Each row of a before or after table is a point. One or more steps were done to the points. Then noise was added and the rows were shuffled. The steps act on how far a point lies along the listed directions, d1 being the first. What was done? A step turns or swaps two directions, mirrors them in a line or flattens them onto one, adds a multiple of one to another, or multiplies one. Angles are multiples of 10 degrees, from the lower direction toward the higher: turns from -170 to 170, lines from 10 to 170 but not 90. Use the fewest steps. Two steps may share a direction if one is a turn and the other turns, adds or multiplies; they go together, in the order done. Otherwise the lowest direction goes first.
(in the rows, 128 means zero)

Directions:
(1): [124  87]
(2): [ 87 132]
Before:
[[ 97 150]
 [155 158]
 [123 131]
 [135 113]
 [122 113]
 [ 92  89]
 [204 146]
 [137  95]]
After (8 x 2):
[[ 94  98]
 [ 99 142]
 [160 201]
 [166 153]
 [144  90]
 [116 137]
 [114 124]
 [125 126]]
Steps: swap d1 and d2

Directions:
(1): [148 126  78 105]
(2): [ 93 109 134  86]
(3): [ 98 176 113 130]
(4): [157 156 154  95]
Before, 14 rows:
[[134 119 162 130]
 [112 127 125 142]
 [143 135 148 152]
 [117 124 114 151]
 [117 117 143 144]
 [144 121 177 145]
 [148 122 157 131]
 [106 132 104 137]
 [171 130 182 153]
 [115 109 122 133]
 [106 106 131 128]
 [101 135 149 125]
 [123 130 142 119]
 [134 122 152 123]]
After (14 x 4):
[[173 102 178 143]
 [162 111 170 130]
 [192 101 170 131]
 [131 139 153 128]
 [ 67 152  83 143]
 [112  85 119 148]
 [101 137 113 158]
 [101 168 155 154]
 [ 98 120  95 164]
 [107  89 136 153]
 [167 131 144 155]
 [203  98 196 164]
 [130 107 142 171]
 [249 101 196 150]]
Steps: multiply d1 by 1.6; turn d1 and d2 by 40 degrees; multiply d3 by 3; multiply d4 by 2

Directions:
(1): [109 112 134 145  58 151 116 108]
(2): [140  81 114 138 142 126 170  81]
(3): [174 103 162  78 118 136 111 126]
(4): [109  89 136 148 165 160  83 134]
(5): [123 153 165 130 140 185 166 127]
Before, 13 rows:
[[135 141 120 115 152 112 140 112]
 [118 128 106 156 215 127  68 164]
 [139 155 139 110 159 130 128 169]
 [117 150 160 134 123 161 138 126]
 [118 113 133 157 149 195 110 115]
 [ 80 147 128 149 138 135  86 164]
 [112 123 145 164 139 180 111 136]
 [123 189 172 105 104 163 104 168]
 [127 151 142 138 115 139 118 146]
 [109 145 169 160 151 164 148 113]
 [131 143 130  92  82 111  88 153]
 [147 182 158 139 191 145 189 148]
 [ 96 198 117 139  83 124  85 176]]
After:
[[128  82 120 136 105 124  95 125]
 [138 131 115 100  81  74 119 128]
 [108 127 134 135 118 149 117 108]
 [147 104 135 137 122 102 160  77]
 [137  82  83 128 145  64  95 112]
 [140 104 114 134 139  98 147  96]
 [179 117 119 108 118 103 158 109]
 [184 128 120  97 125 126 162  93]
 [115 132 105 118 155  98  83 165]
 [123  56 122 180  87 139 134  76]
 [170 127 148  92  36 130  91 119]
 [122 145  64 137 103  56  94 142]
 [139 122 110 140 129  96 120 125]]
Steps: turn d1 and d3 by 150 degrees; turn d3 and d4 by -120 degrees; mirror d2 and d5 in the line at 40 degrees

Directions:
(1): [145 130 173 154 159 106 136 121  86 181 134 163]
(2): [155 117 157 179 164 139 107 124 188 106 131 125]
Before:
[[122 147 130 122 133 111 139 124  86 168 141 149]
 [152 115 159 173 186 124 142 118 119 151 136 153]
 [ 99 135 137  81 100 116 151 145  44 148 145 155]
 [103 125 120  91  72 120 144 122  97 123 123 124]
 [ 91 128  82  60  81 134 136 112  96 111 119 120]
 [129 107 109 164 125 158 110 121 249  34 133  91]
 [191 105 167 211 183 119 111 124 170 141 132 151]
 [152 124 195 210 165 113 109 124 169 138 140 132]
 [133 134 112 117 131 135 126 110 127 113 123 106]
 [114 129 140 104  99  90 166 130  37 195 108 159]
 [150 116 151 157 165 116  89 117 140 129 150 153]
 [132 154 133 106 135 105 136 121  71 166 128 141]
 [146 115 139 147 139 135 111 131 149 112 119 133]
 [149 112 176 204 163 114 102 122 202  87 148 126]]
After (14 x 12):
[[106 126  92  88 102 148 123 114 139  83 124 111]
 [122 124 164 154 135  91 129 125 116 131 148 138]
 [121 125 145 130 130 134 126 143 117 104 152 139]
 [134 117 154 153 124 113 138 127 126 146 112 143]
 [133 136 110 117 132 136 130 114 126 106 133 108]
 [132 143 136 147 151 118 127 122 127 144 146 139]
 [106 118  94 104  92 137 140 128 146  89 130 112]
 [137 130 185 178 146 101 129 127 119 172 138 143]
 [135 122 144 129 129 133 122 134 117 128 123 139]
 [182 119 158 169 165 110 132 132 118 177 136 163]
 [145 123 144 143 156 102  97 119 112 145 155 158]
 [118 118 121 116  85 131 128 124 136 109 123 112]
 [149 117 162 163 184 117 148 121 109 165 140 156]
 [144 149 140 133 152 116 118 121 126 133 128 125]]
Steps: flatten d1 and d2 onto the line at 20 degrees

Directions:
(1): [145 195 128  87 163  86 109 173 139 127 161 140 120 138 131 160 144 157]
(2): [122 131  70 114 101 119 156 107 130 175 177 143 115  67 104 133 110 140]
(3): [164  98 138 138 145 123 130 117  91 136 194 114  84 161 169 145 100  98]
(4): [ 89 168 140 152 109 129 111 125 129 120 171 140 144 137  94 128 154  46]
(5): [139 182 175 176 120 145 142 106  99 132 128 149  78 121 109  96 126 169]
(6): [ 87 115 172  99 127 105  86  91  72 127 148 123 165  95 146 128 131 155]
Before (10 x 18):
[[142  74 100 104 133 125 127 155 133 123 111 101 127 160 160 126 123 103]
 [ 78 140  99  83  97  86 102 131 137 148 125 133 183  61 124 158 135 157]
 [155 170  96 168 134 132 128 147 147 125 207 128 100 157 114 153 142  65]
 [116 159 128 174 110 174 143 103 147 115  70 153 130 112  87  95 148 156]
 [118  66 186 158  99 150 114  92  71  96 124 113 154 139 159 100 119 112]
 [135 179 131 140 129 130 121 124  97 136 161 149 122 103 106 101 124 148]
 [127  95  87 122 128 130 133 148 179 115  74 121 149 143 127 131 143 132]
 [123  85  95 144 106 132 145 122 133 117 108 119 137 125 115 108 122 168]
 [111 216  68 115 130  97 127 142 151 117 175 151 133  89  75 144 182  80]
 [162 101 161 126 174 126 110 168 122 112 113 110 106 195 172 137 117 130]]
After:
[[ 70 112 108 123 114 151  99 112 151 104  92 132 210 118 105 127 163  83]
 [150 157  60 125 109 115 159 175 197 148  73 140 117 109 117 146 125 159]
 [122 144 183 131 143 115  99 105  61 149 184 137 102 114 139 120 113 163]
 [144 119 164 128 127 129 126 114  72 131 120 124  90 127 152  90 113 177]
 [116  70 114 150  70 143 146  71  77 154 182 128 138  72 125 106  93 121]
 [141 152  90 126 137 128 122 161 150 114 148 133 149 140 116 125 133  78]
 [164 103 137 124 178 125  98 155 128  95 140  98 133 184 179 161 135 129]
 [171 128  57  73 184  94 125 200 190  73  69 107 154 154 143 159 171 122]
 [109 121 155 129 123 128 112 110 124 110  81 126 146 121 135 113 146 184]
 [105 113 124 170 103 139 131 119 118 106 117 129 133 139 103  97 136 146]]
Steps: add 0.3 times d1 to d2; turn d2 and d6 by -110 degrees; turn d4 and d5 by -110 degrees; add 0.5 times d3 to d5

Directions:
(1): [ 93  88  84 155 110 139 151 111 104 159 147 140  75 109  85 107 125 115
 149 122  73 124 166  92]
(2): [126 135 134  71 132 123 136 114  94 144 160 140 131  90 187 148 117 111
 208 118 109 124 137 167]
(3): [150  81  85 150 108 127 132 108 178 154 111 172 173 121 147 178  87 113
 125 133 154 145 166 134]
(4): [173 132 142 138 103 106  83 131  74 138 152 154 130 200  98 118  95 120
 156  87 151 138 142 119]
(5): [115 163 101  90 124 124 126 118  78 109 128 149 170 102 121 133 105 173
 102 156 147  81 166  73]
(6): [110 160 114 143 173 162 133 148 133 117 158  93 151 158 114 153 136 149
 122 101 109 146 211 171]
Before:
[[ 92  79  87 160 108 146 161 115 131 159 115 152 104 109 114 127 140 116
  116 144 104 115 128  91]
 [105 163 136  87 158 130 139 153 115 115 149 103 113  96 149 154 157 135
  158 137  92 108 140 117]
 [ 41  98  55 127 113 158 167  97  99 155 167 103  37  60  74  91 150 124
  142 123  28 105 192  79]
 [129 138 160 180 165 142 140 140 208  95 108  78 138 135 137 137 159 118
   85 119 114 164  93 188]
 [133 113 139  89 119 113 118  93  98 159 147 148 129 115 153 131 110 110
  165 136 130 133 104 144]
 [103 155  90  89 169 152 149 121 138 120 130 114 163  73 168 154 119 159
  138 131 131  91 173 154]
 [121 149 151 109 148 131 144 131 137 151 132 128 180  90 182 160 136 114
  161 146 134 141 135 170]
 [132 133 116 152 152 136 151 128 168 134 123  88 150 117 137 165 137 126
  118 121 107 130 150 166]
 [123 215 175  56 172 124 110 145  45 100 170  88 118 137 122 101 159 155
  167  97 107 112 115 118]
 [173 137 147 101  76  79 106 117  78 132 111 171 125 110 146  85 110 140
  124 141 148  85  71  82]
 [151 157 157  99 128  97  99 133  65 115 141 145 128 142 117 107 110 134
  125 125 177 103  95 109]
 [118 166 161  99 158 134 162 145 128 118 136 111 138  90 168 148 137 150
  146 131 133 119 112 140]
 [130 151 131 106 132 114 142 122 154 127 114 124 173  76 152 138 118 167
   86 153 153 109 127 127]
 [169 134 137 130 126 130  97 134 154 137 104 128 151 165 121 142 108 138
  105 125 179 134 127 119]]
After:
[[120 104  92  64 126 125 156  88 133 157 123 160 135  27 212 152  97 111
  207 135 125  91 118 155]
 [117 122 142 123 127 126 147 122 128 164 132 138 143  85 160 138 138  97
  172 147 118 139 119 147]
 [123 137 133 101 146 132 122 108 104 148 161 124 142 136 141 143 113 124
  158 119 120 147 154 177]
 [116 145 126  65 134 114 143 134 101 129 140 136 125  71 170 162 136 127
  177 154 107  92 128  99]
 [ 87 138 102  67 121 137 150 100 139 125 132 110 123  42 166 136 140 138
  126 154 112  97 129 115]
 [158 116 131 147 124 133 102 132 147 152 117 127 121 167 109 128 115 126
  124 112 154 142 134 120]
 [ 98 115 111 152 142 157 156 138 157 141 117 125 133 130 138 146 158 128
  105 131 119 129 134 141]
 [141 106 132 161 114 109 147 122 160 139  94 106 108 105 120 122 146 113
  103 145 114 114  69 113]
 [148 174 111 101 144 138 120 131  84 138 178 138 180 136 158 157 101 153
  167  89 110 120 236 179]
 [121 120 109 102 126 119 155 109 143 165 143 141 158  63 171 156 105 136
  154 130 116 125 161 158]
 [115 143 138  96 139 130 172 128 110 139 142 140 125  71 164 146 118 144
  163 135 123 108 125 116]
 [130 193 132  12 132 101 114 106  18 120 163 159 156  80 155 133 110 157
  193 127 130  78 134  75]
 [140 159 122  87 144 120 110 127  53 131 177 152 157 133 136 148  87 134
  162 103 158 112 184 142]
 [115 123 155 226 125 127 136 136 179  85  74  77  79 149  45  63 176 138
   15 144 107 135  41  79]]
Steps: flatten d1 and d4 onto the line at 100 degrees; add 1.5 times d5 to d2; turn d3 and d5 by -50 degrees; multiply d6 by -1
